Rows are points. To make a cloud, some directions were put in groups of two or more. Within a group, all points are equally far from the middle, so they leave a hole (a ring in 2 directions, a hollow ball in 3). The other directions are filled evenly. Then the cloud was stretched, turned, moved and blurred a little. How many holes are there, and how many directions does each take, smallest first?

Cloud (14 x 2):
[[-6.3 -3.5]
 [ 2.0 -3.7]
 [ 3.8  0.0]
 [-4.9  3.3]
 [-8.1 -0.4]
 [ 1.9 -3.9]
 [ 3.9  0.6]
 [-5.7  2.9]
 [-0.3 -4.6]
 [-8.1 -0.6]
 [-7.5 -2.2]
 [-2.9  3.5]
 [-4.8 -4.1]
 [-3.4 -4.6]]
Holes: 1 (2)

Cloud (14 x 2):
[[ 1.9 -6.8]
 [-6.5  1.6]
 [-3.6  6.3]
 [-3.4 -3.9]
 [-6.3  0.6]
 [ 0.7  3.9]
 [ 3.5  0.4]
 [ 0.6  3.9]
 [ 4.6 -1.9]
 [-3.2  6.1]
 [-5.5 -1.0]
 [ 1.3 -6.7]
 [-6.4  1.0]
 [ 2.4 -6.7]]
Holes: 1 (2)

Cloud:
[[-8.1 -1.0  1.1]
 [-0.3  0.5 -5.3]
 [ 5.8 -3.4 -0.8]
 [ 2.1  1.9 -9.7]
 [ 2.6  5.7  4.5]
 [-2.5 -3.8 -7.3]
 [ 2.1 -4.0 -5.9]
 [-1.7 -1.7  7.6]
 [-4.4  0.5  0.0]
 [ 3.3  1.0 -4.7]
 [-0.9  4.5  3.6]
 [-6.1 -1.2  2.2]
 [-3.2  4.5 -1.0]
 [ 0.3  3.1 -0.1]
 [-6.8 -3.8 -8.8]
 [-4.2  0.3 -7.1]
 [ 4.7  0.3  6.2]
 [-3.5 -1.7  1.6]
 [ 1.4 -5.9 -5.4]]
Holes: 0

Cloud, 19 rows:
[[ 0.0 -4.1  3.9]
 [ 3.9  0.2  1.4]
 [-4.4  5.3 -1.4]
 [ 3.4 -2.3  0.1]
 [ 1.4 -3.3  3.4]
 [-3.5  3.9  6.8]
 [ 0.6  4.8  5.3]
 [-4.4  6.6  4.7]
 [-5.0  6.9  2.7]
 [-1.4 -4.9  3.4]
 [-3.1  4.9  6.3]
 [-7.0  0.1  2.6]
 [-2.5 -2.3  6.1]
 [-4.3  6.3  5.1]
 [ 3.4  4.6 -1.4]
 [-0.8 -2.1 -4.0]
 [-5.8  2.2  6.2]
 [-6.0  5.1  4.5]
 [-2.1  8.2  1.2]]
Holes: 1 (3)

Cloud (31 x 4):
[[ 4.4  4.1  2.1 -3.8]
 [ 3.7  3.4  4.7 -9.9]
 [ 3.3  3.7  5.2 -5.6]
 [ 1.6 -2.8  5.9  0.2]
 [-4.2  0.3 -3.6 -0.9]
 [-1.5  4.4 -0.3 -4.1]
 [-4.8 -4.2 -1.6  7.0]
 [-6.9  1.0 -3.9  0.3]
 [ 2.1  4.4  3.0  0.5]
 [-3.4 -5.0 -3.9 11.0]
 [ 5.7  3.2  0.9 -5.9]
 [-1.2  0.2 -2.3  3.8]
 [ 0.2  6.0  1.3  5.0]
 [ 0.4 -0.5  9.4 -2.9]
 [-5.8 -6.1 -4.7 10.7]
 [ 3.5  3.1  5.0 -1.7]
 [-4.3  0.8  0.0 -9.0]
 [-6.0  2.8  1.6 -0.5]
 [ 0.1 -0.1  5.7  4.3]
 [-1.7 -2.3  4.4  0.4]
 [-3.3 -0.9 -2.5  9.3]
 [ 0.8 -1.8  5.8 -3.7]
 [-3.0 -1.2 -7.6  4.5]
 [ 3.0 -4.4 -4.3  1.0]
 [ 1.7 -6.4 -1.8 -5.6]
 [-2.3 -3.9 -1.2  2.9]
 [ 5.2 -1.3  4.4  0.1]
 [-4.3 -2.1  1.6 -7.7]
 [-1.4 -2.0  1.6 -7.7]
 [ 3.2  2.8  3.2 -8.1]
 [ 0.8 -2.4  0.7  2.1]]
Holes: 0

Cloud (26 x 4):
[[-4.4 -0.9 -2.2  8.0]
 [-8.0 -5.0 -1.3  1.4]
 [-4.7 -6.8  2.0 -2.1]
 [ 0.3 -7.8  0.5  2.2]
 [ 1.7 -3.5 -0.8 -2.2]
 [-6.4  0.0  5.3 -2.4]
 [-1.0 -1.9 -4.9  5.9]
 [-2.3  3.2  0.9  7.9]
 [-3.7 -7.0  2.1 -2.1]
 [-4.2 -1.2  8.8  3.8]
 [-0.4 -8.2  1.0  2.1]
 [ 1.2 -0.8  5.8 -2.4]
 [ 0.4 -6.9  0.0 -0.3]
 [-2.6 -1.7 -5.8  3.7]
 [-1.1 -2.8  5.2 -3.7]
 [-6.9 -6.8  0.7  0.3]
 [ 1.7 -2.1  7.5  5.1]
 [ 0.0 -2.4  8.6  4.6]
 [-3.7  3.5 -2.3 -1.6]
 [ 0.3 -0.7  8.5  0.6]
 [-0.8  5.1  1.7  5.6]
 [-5.0 -1.7 -2.9  7.2]
 [-2.0 -8.6  1.7  1.9]
 [ 2.3 -2.2 -1.0  7.7]
 [-4.1  5.2  2.7  3.9]
 [-1.1  0.7 -1.6  8.6]]
Holes: 2 (2, 2)
